Rows are points. Each copy is the shape, with its points in the same order, turned, moved and blurred by noise. Is it also mirrored, or only turned?

Shape (7 x 2):
[[-19.1   8.2]
 [ 13.0 -11.0]
 [-10.6  16.6]
 [-25.0   3.7]
 [ 11.2   2.7]
 [ -8.1  -4.9]
 [ -3.2 -31.8]]
Copy 1 (7 x 2):
[[  7.6 -18.3]
 [ -5.8  16.7]
 [ 17.9 -11.0]
 [  2.8 -23.2]
 [  7.0  12.8]
 [ -3.4  -4.3]
 [-28.8   4.0]]
Copy 1 is: mirrored
Copy 2 (7 x 2):
[[-19.0   6.6]
 [ 17.9   6.9]
 [-17.1  -5.2]
 [-22.0  14.9]
 [  9.1  -4.8]
 [ -3.2  11.3]
 [ 15.7  32.6]]
Copy 2 is: mirrored
Copy 3 (7 x 2):
[[  6.0  22.8]
 [ -3.6 -17.5]
 [ -6.5  21.7]
 [ 12.3  21.0]
 [-12.7  -6.2]
 [  6.1   3.0]
 [ 19.9 -19.6]]
Copy 3 is: mirrored

Shape (10 x 4):
[[  3.5  10.4 -13.6   5.1]
 [  3.0  27.8 -11.2 -17.0]
 [ -3.8 -14.6  11.0  11.9]
 [ 14.9  21.7 -11.8   2.3]
 [ 17.9  10.7   2.2  -0.4]
 [ -4.7 -18.1  20.7  18.4]
 [ -8.4 -13.1  34.6  12.3]
 [ 11.8  15.5 -17.1  -5.4]
 [ 10.2  -6.3 -12.3 -38.8]
 [ -2.1  10.2 -12.4  -1.8]]
Copy 1 (10 x 4):
[[  2.1  12.9  -7.9 -15.8]
 [-23.5   9.3   4.5 -13.0]
 [ 21.2  10.6 -13.8  15.3]
 [ -1.4  10.4   5.5 -19.5]
 [  5.7   6.2  10.4  -5.3]
 [ 29.3  16.6 -11.5  23.3]
 [ 21.0  18.3  -3.9  36.3]
 [ -7.1   2.6  -1.3 -18.5]
 [-15.3 -31.2  -7.5   0.4]
 [ -4.0  10.4 -11.3 -10.6]]
Copy 1 is: only turned
Copy 2 (10 x 4):
[[-16.2  -3.1 -14.9  -3.9]
 [ -6.1  16.4 -25.4  12.4]
 [-10.8 -15.1  18.9  -4.6]
 [ -8.5   8.7 -21.5 -10.4]
 [  2.3   5.5  -8.0 -11.1]
 [-11.4 -14.5  29.9  -9.9]
 [ -5.7  -3.9  38.6  -3.8]
 [ -6.4   2.0 -25.3  -2.8]
 [ 20.1 -12.9 -21.4  24.0]
 [-14.6  -0.1 -14.5   4.4]]
Copy 2 is: mirrored
Copy 3 (10 x 4):
[[ -1.3  15.1  -1.1   4.4]
 [-26.8   9.8 -13.3   6.8]
 [ 14.7  -9.1  16.3 -10.3]
 [ -7.0  18.1 -13.1  -1.4]
 [ -0.8   2.2 -14.1  -9.5]
 [ 20.0 -11.8  18.2 -19.6]
 [ 10.6 -23.4  21.8 -28.2]
 [ -8.1  13.6 -13.7   9.3]
 [ -8.7 -22.1 -17.8  27.3]
 [ -8.8   7.1   2.9   7.7]]
Copy 3 is: only turned
Copy 4 (10 x 4):
[[ -0.1   6.2  -8.5 -12.0]
 [ 11.0  27.3   4.1 -15.6]
 [ -2.5 -17.8  -1.9  13.7]
 [ -2.4  22.0 -12.9  -9.9]
 [ -7.7  15.9  -4.3   4.3]
 [ -2.5 -23.4  -4.3  23.7]
 [  8.0 -19.0   3.6  34.2]
 [ -6.0  17.6  -3.8 -14.8]
 [-12.4  14.2  34.9 -16.6]
 [  4.1   3.8  -1.7 -13.0]]
Copy 4 is: mirrored

Shape (11 x 8):
[[-29.1   0.6   8.0   6.0  -1.9 -15.5 -12.1 -22.4]
 [-18.1  -2.1 -19.6  -3.8 -19.6 -11.8   8.7  14.3]
 [ -1.1  -7.3 -22.6  -0.2  14.5   6.2 -18.0  20.7]
 [ 13.1  27.6   7.3  -4.9 -18.2  -1.6  -1.8  19.6]
 [ 10.7  -7.9   0.0  10.7   5.1   7.4  10.4   4.0]
 [ 16.2  -8.3 -11.3  16.0  13.1 -19.0   5.0  11.2]
 [ -4.9  22.6 -20.9  29.1  13.6  -9.1  15.6  16.6]
 [ -5.0  11.5   8.0  -0.1 -17.8   4.2  26.4  -4.6]
 [-19.9  -4.4  18.0  23.0  -1.7  14.3  22.0 -26.9]
 [  3.2  25.1 -11.8  -2.9  20.1  -1.5 -12.9 -24.3]
 [ -3.5  -5.5  -9.0  25.0  -6.5  -3.5   2.3 -20.5]]
Copy 1 (11 x 8):
[[ -1.4  -7.6  13.6  29.1 -25.2  10.0 -17.5   9.1]
 [ -7.8 -14.4   0.1  28.5  18.8   6.3  10.4  20.4]
 [ 29.5  -7.5   2.2  14.6  20.8   7.5   4.9  -9.5]
 [  6.4  -0.9   2.2 -11.1  -5.5 -14.3  27.4  24.8]
 [  2.0   0.6  -5.4  11.1   3.0 -19.7   2.9  -9.7]
 [ 17.7  17.4 -10.7  29.5   2.8 -21.8   6.7   3.0]
 [ -0.9  18.8 -16.4  27.9  -3.5   8.7  30.4  -2.7]
 [-31.1  -4.7  -1.5  -0.4  -2.5 -10.4   7.3   7.6]
 [-32.4  -9.1   3.9  16.9 -27.7  -9.7  -7.0 -20.3]
 [ 12.4  11.7 -17.9   0.6 -14.5  22.3 -14.7   3.0]
 [ -3.9  -6.9 -15.3  28.3 -19.0  -8.5  -6.7  -3.3]]
Copy 1 is: only turned
Copy 2 (11 x 8):
[[ -3.1  -0.7  21.1 -22.4   2.8   0.7 -28.0  17.0]
 [-16.8  12.3 -15.4 -12.3  12.0 -15.9  -0.1  15.1]
 [  7.1  25.9 -13.8  22.4  -2.1   7.6  -7.6   8.4]
 [-14.3   8.9  14.1  12.0   0.6 -25.0  16.3 -15.2]
 [ -1.5 -13.2  -8.1   8.4 -11.9   5.3   3.7  -0.6]
 [ 16.6  -2.8 -17.4   4.9 -18.7 -12.7  -1.3   6.4]
 [-11.9   2.2 -22.6   7.5 -21.6 -23.5 -24.0 -12.1]
 [-25.8 -14.8   3.5 -14.1   2.9  -4.9   7.6 -10.9]
 [-23.0 -36.1   8.6 -14.1  -6.9  17.0 -19.4   5.5]
 [  2.3  21.0  17.2  -9.9 -24.9  10.2 -18.6 -18.1]
 [-12.3  -8.1   2.0 -12.3 -25.2   2.8 -10.8  19.1]]
Copy 2 is: only turned

Shape (17 x 11):
[[ 20.0  26.9   5.5  -3.3  -9.8 -16.4 -22.8 -24.5  -2.5   9.9  -1.4]
 [ -3.4   7.7   1.6   8.4  13.7 -25.7  20.3  21.5  -4.0   0.9   1.9]
 [  4.8 -25.2  24.0   1.1   5.5  24.3  -6.3  -7.6  15.3  -2.5  15.0]
 [ -9.5  20.3   1.2  -3.6 -15.8 -17.0 -25.1 -22.3   8.3  -6.1 -23.2]
 [ -7.3  17.3   4.3  -4.0  -3.5 -13.6  12.7  25.4 -13.4 -17.0   5.8]
 [-13.0   8.4  -4.3   1.6   4.4   4.7  12.8   9.1  -8.1  -8.2   8.8]
 [ -9.8   6.6  -9.7  -4.0  -5.1   0.5  38.9  17.8  -1.2  -1.5   3.0]
 [  0.0  27.0  -1.1  11.9  -6.4  -2.8 -22.4 -14.3   7.5   4.9  15.5]
 [ 11.2 -23.8   3.5  -0.8   3.9  10.6  16.5 -13.6  25.6 -40.3  11.3]
 [  4.1   1.2   9.1  -8.6 -28.5  -9.6 -15.0 -19.0  -1.9  -9.3   2.4]
 [  2.8 -10.2  27.3   1.8  -4.2   9.7  13.3  -3.2  23.7  -9.6  18.1]
 [ -3.6   7.1   2.0 -13.4   9.4   6.2  15.5  24.3   3.2  -3.9  -5.7]
 [-17.7   6.6   3.3 -14.6 -10.9 -20.7 -24.1 -24.8   8.5  11.1   7.6]
 [  8.9 -36.0   2.2   1.1   5.8  17.5  -1.5  10.3  15.1 -10.3  23.4]
 [ -2.7  -9.6 -10.7 -10.9 -12.4  -2.1  22.2  26.4  19.6  -3.1   1.8]
 [ -9.5   5.7   0.7  -4.6  -0.6  -3.1  20.0  40.1  15.7 -13.7  10.0]
 [ -0.3   5.0   6.2  21.1 -21.4  -9.6  -7.1 -13.8   1.9 -10.3 -13.4]]
Copy 1 (17 x 11):
[[-18.7   3.9  -8.9  18.1  30.9 -21.1  -1.5 -14.7 -11.5 -10.8 -13.0]
 [  2.6  -1.0  -3.2 -10.3  13.8   9.3   3.1  21.3  -2.9  26.6  -6.6]
 [ 29.2  22.4 -24.4  -9.1 -11.1  -7.9  -2.7  -5.0  15.8 -24.1 -11.4]
 [-19.3  -2.8  -8.1  17.6  11.1 -36.7 -15.7  -7.5  -7.9  -6.2  16.2]
 [-20.3   2.0   0.4 -17.1  10.7  12.8  -9.4   7.6  13.0  27.1  -2.1]
 [-10.3   3.5 -13.3 -16.8  -3.4   9.7   7.1   5.3   9.1   8.4   3.2]
 [-16.3   8.2  -2.3 -11.0 -24.3  15.0   8.0  14.6   2.5  25.4  -8.5]
 [-19.0   4.7  -5.7 -12.4  22.5 -21.0   6.2  -5.6  -7.6 -20.5  -0.9]
 [  9.8  29.5 -38.0  -6.3 -24.4  12.3 -27.2  18.5  -6.0 -19.0  -6.2]
 [-17.9  -8.6 -16.8   9.8   1.6 -15.0 -23.4 -10.5   3.1 -14.4 -11.8]
 [  7.7  27.3 -20.9 -12.9 -12.0 -10.3 -16.3   9.7  14.8 -11.7 -22.4]
 [  0.3  21.3   0.2  -5.6 -11.6   8.5   0.6  -1.8   8.3  24.5   2.0]
 [ -8.2 -15.8 -26.5  -3.0   8.7 -36.4  -6.5 -21.6 -10.8  -6.9  -4.9]
 [ 29.0  16.4 -15.4 -24.2 -13.9  17.3 -11.3  -3.2   2.5 -22.8  -9.0]
 [ -1.8   9.9   1.1 -16.3 -29.5   6.7 -10.2   6.4 -10.2  13.3 -11.5]
 [ -4.8  18.3   6.4 -34.2 -15.1   9.9 -11.7   8.9   5.7  25.6  -2.2]
 [-12.4  -6.5  -3.0  10.7   5.3 -15.3 -17.1  19.1   6.6 -19.1   4.1]]
Copy 1 is: only turned
Copy 2 (17 x 11):
[[ 35.4   1.9  16.9  -9.2   9.8 -16.6 -27.8   4.6 -13.1   2.8   7.2]
 [ -4.2   9.2  10.9  19.3   4.2   0.6   7.7 -20.6 -13.6 -10.5 -22.2]
 [-11.3 -33.0 -24.3   4.6   5.3   3.9 -28.1 -17.7   5.1  11.1   7.9]
 [  7.8  -6.9  17.0 -23.9   9.4 -28.3 -18.3  20.2 -17.4 -14.0   2.2]
 [  4.0   9.5 -13.4  18.7   4.2 -12.0  11.0  -3.9 -24.0 -11.8 -20.4]
 [  2.3  -4.7 -13.8  15.2   6.3   2.5   6.9  -2.8  -4.5 -18.9  -7.3]
 [ -2.4  -6.7  -5.9  25.9  -6.4   3.0  18.3 -17.0 -20.8 -28.4  -0.3]
 [ 25.1   2.0   1.6  -6.5   3.6 -20.6 -14.0   4.4  14.5  -4.3   5.7]
 [-13.6 -24.1 -31.6 -14.8  25.0  -1.2  -8.5 -40.7 -12.6 -11.7  13.6]
 [ 21.2 -24.9  -4.8 -13.6   6.9 -22.4 -12.6   2.4 -23.0   2.3   1.7]
 [ -8.0 -25.1 -21.0  10.8   3.0 -16.4 -20.2 -31.3  -2.8  -4.0   5.1]
 [-14.8   6.1 -12.2  18.1  -5.8   6.3  -3.8  -6.0 -20.8 -14.7  -1.6]
 [ 21.3 -21.2  11.3 -22.7 -11.4 -14.6 -23.7   5.8  -3.8 -10.8 -14.5]
 [-13.3 -24.9 -30.9  -3.4   0.0  15.3  -3.3 -26.9   1.8  15.7   5.0]
 [-14.6  -8.4 -10.6   6.6 -20.1  -0.5  15.5 -23.2 -23.5 -10.6   6.0]
 [-19.2   8.7 -19.8  16.3 -14.6  -9.8  14.1 -21.4 -15.4 -12.5  -9.8]
 [  3.7 -18.4  12.0  -4.9  22.9 -28.3   0.7   2.2 -10.0  -0.7   6.4]]
Copy 2 is: only turned

Shape (16 x 12):
[[  2.3   8.5  -7.5 -14.5   5.4   9.2   1.8 -13.9 -14.3   7.7  13.1   8.3]
 [ 17.2 -18.2   1.0 -20.9 -11.4  -9.1 -20.1 -10.2  -6.8   8.3   5.6  -7.5]
 [  5.8 -11.7  32.4 -38.6  -6.0  11.8  11.4 -13.4  14.4  -0.1  -3.4 -11.9]
 [-17.5  -3.1 -18.6  -7.3 -14.2  -2.3 -15.4   0.1  -3.6 -13.5  -7.6  16.3]
 [  1.8  10.6  18.5  18.7 -11.6 -15.9 -23.2   2.8  11.8  23.3 -23.6   5.3]
 [-26.2 -17.8  15.5 -17.3   0.2 -16.6  11.7  -3.9   5.7  -4.5  -9.9   5.8]
 [  1.7  -2.8  -1.1 -18.4 -29.7 -15.1  11.1 -15.6  -2.4  -4.6 -12.4  -3.3]
 [-29.5  -1.5   1.2   6.3  -5.5  12.9   3.1   4.6  11.3   1.6 -10.0  -6.6]
 [ -1.3   0.0 -11.6 -21.0 -16.9  -5.9   9.6   7.1 -12.2  15.9  -2.0 -17.4]
 [-10.9  -2.1  20.3  16.2  14.7   4.2 -13.3 -26.4 -17.0 -20.7 -18.9  23.8]
 [ 19.7 -28.0  20.2  24.3 -23.3  -8.4  -6.5  -5.9 -29.1 -17.2  -5.1   8.4]
 [ -8.4  28.9  20.5  -5.2 -15.7  17.3  -8.2   6.1   5.2  20.7  12.1   6.6]
 [ 23.7   1.8  -1.8 -30.3 -19.2  -0.6 -23.3   0.8 -23.6  -9.1 -12.9 -16.0]
 [  0.4   7.6  -7.4  -7.7  11.0   3.1  -9.9 -22.2  -8.1   2.5  10.0 -34.6]
 [ -8.0  19.3   9.7   7.1  18.6 -10.0  23.1   0.9   0.6  -1.9  31.8 -18.3]
 [ 11.7 -16.8 -18.0  -4.5  23.2  -9.7   5.1 -17.1  11.8   2.3  -1.9   4.7]]
Copy 1 (16 x 12):
[[ 16.9   2.9   2.6   5.5   7.9  -2.3 -14.3   6.6  -3.3  -2.7   4.8  27.5]
 [-23.1 -16.3   9.3  15.9 -10.5  -0.8  -4.6  12.2   2.5  -6.5   6.2  25.2]
 [-21.9   5.0  17.0   6.6  -6.6  22.5   1.1   1.5 -29.7  29.7   9.9  24.5]
 [ 12.3 -26.7  -2.6  17.6  11.2  19.8 -14.5  15.2   7.3  -4.8  14.1   1.4]
 [-29.7 -18.3  -9.2   3.2  13.3  -8.1  -6.9 -25.0  21.2   1.6  20.2  -8.7]
 [  5.3 -21.0   6.0 -13.7 -13.5  21.1  -5.5   3.4  -7.3  19.9  21.0  -4.1]
 [-10.0 -14.1   2.9  -0.7   6.5  28.2  12.7  15.0  -2.0  -3.8  18.8  17.5]
 [  6.4  -5.9 -12.0  10.0   8.8  13.4  -6.4  -3.2 -16.5   8.7  15.8 -20.8]
 [ -6.9   8.9   2.8   0.3  -0.5   4.9   1.0  23.0  -5.9 -12.7  27.1   2.4]
 [ 18.0 -27.6  11.0  -0.2   6.6  24.0 -20.9 -30.8  11.4   0.5 -21.6   2.6]
 [ -0.2 -16.8  11.5  15.5 -22.1  23.6  21.7 -13.6  29.3 -18.0 -13.7   3.3]
 [  1.2  10.9   1.0  23.9  19.5  -6.6  -7.8 -21.6  -4.7  12.0  32.0   9.3]
 [-26.6  -5.2  29.3  21.6   9.9  15.7  -7.6  18.1   1.2 -27.5   7.7  20.8]
 [ -4.7  -6.0  12.4  -1.9  13.4 -17.3  -2.1   7.8 -27.4 -17.3  -8.9   9.0]
 [ 25.6   8.6  17.1 -11.6  14.2 -25.6  15.5   5.2 -13.1  13.0   5.0  -4.8]
 [ -3.4 -15.1  -7.2 -15.3   2.7  -2.4 -15.8  26.0   4.2  15.0 -15.8  11.6]]
Copy 1 is: mirrored
Copy 2 (16 x 12):
[[ -6.4   4.8 -12.4 -10.2  -4.4   2.5  -6.8  23.7  12.1  -2.7  -7.3 -13.9]
 [-18.2 -14.3   8.9  14.9  -5.9  -3.9   0.9  15.6   3.5  -4.0 -33.9 -14.4]
 [ -0.9 -19.8  11.0  24.0 -34.3 -19.0 -20.9  18.5  13.4  17.9  -3.2  -6.4]
 [ -4.6  -7.6  -6.6 -22.6 -22.5  11.1  12.1  -3.7  -4.2  -6.9 -22.9   6.1]
 [  6.7  -1.8 -22.8  31.8   3.0   3.2  21.2 -22.4   8.1  11.6 -21.9   6.7]
 [  4.5 -22.7   6.2  -5.8 -12.1 -20.3  -6.3  -3.5  -0.9   8.6  -2.7  21.3]
 [ 12.1 -18.5   0.2  -3.7 -22.6 -22.6   2.7  -3.0   3.4  -3.6 -25.9 -18.1]
 [  5.8 -10.0 -12.8   4.5 -24.6   3.8   2.0  -9.1  10.6 -14.7   7.6  18.4]
 [ -0.4 -28.5 -14.0   2.5  -7.2  -4.9 -12.3   2.2   0.2 -19.3 -12.9 -21.4]
 [ -0.6  16.5  14.9 -16.1  -5.3   3.0  25.9  -6.0  29.9  21.0  -0.8  11.4]
 [-28.8   7.7  22.2   1.8  -5.1 -24.1  34.6 -20.9   9.8  -1.4 -11.2 -19.2]
 [-11.2   7.7 -42.3  15.2 -20.5   1.2 -16.1  -4.4  17.3   7.6  -7.8  -3.9]
 [-13.6 -20.1  11.8   5.4 -18.6  16.1  -2.4  -2.9  10.7   1.2 -33.2 -39.6]
 [  7.0   2.2   9.3  11.5  -0.7  11.7 -18.4  14.8  25.9 -25.0 -16.0 -10.9]
 [  8.3  23.5  -5.4   5.5   7.8 -11.8 -37.7  -0.9   2.1 -17.1  11.6  -1.1]
 [ 13.3   0.2  12.1   4.5   4.0   0.8  10.6  32.0 -12.4  -6.4  -5.6   1.6]]
Copy 2 is: mirrored
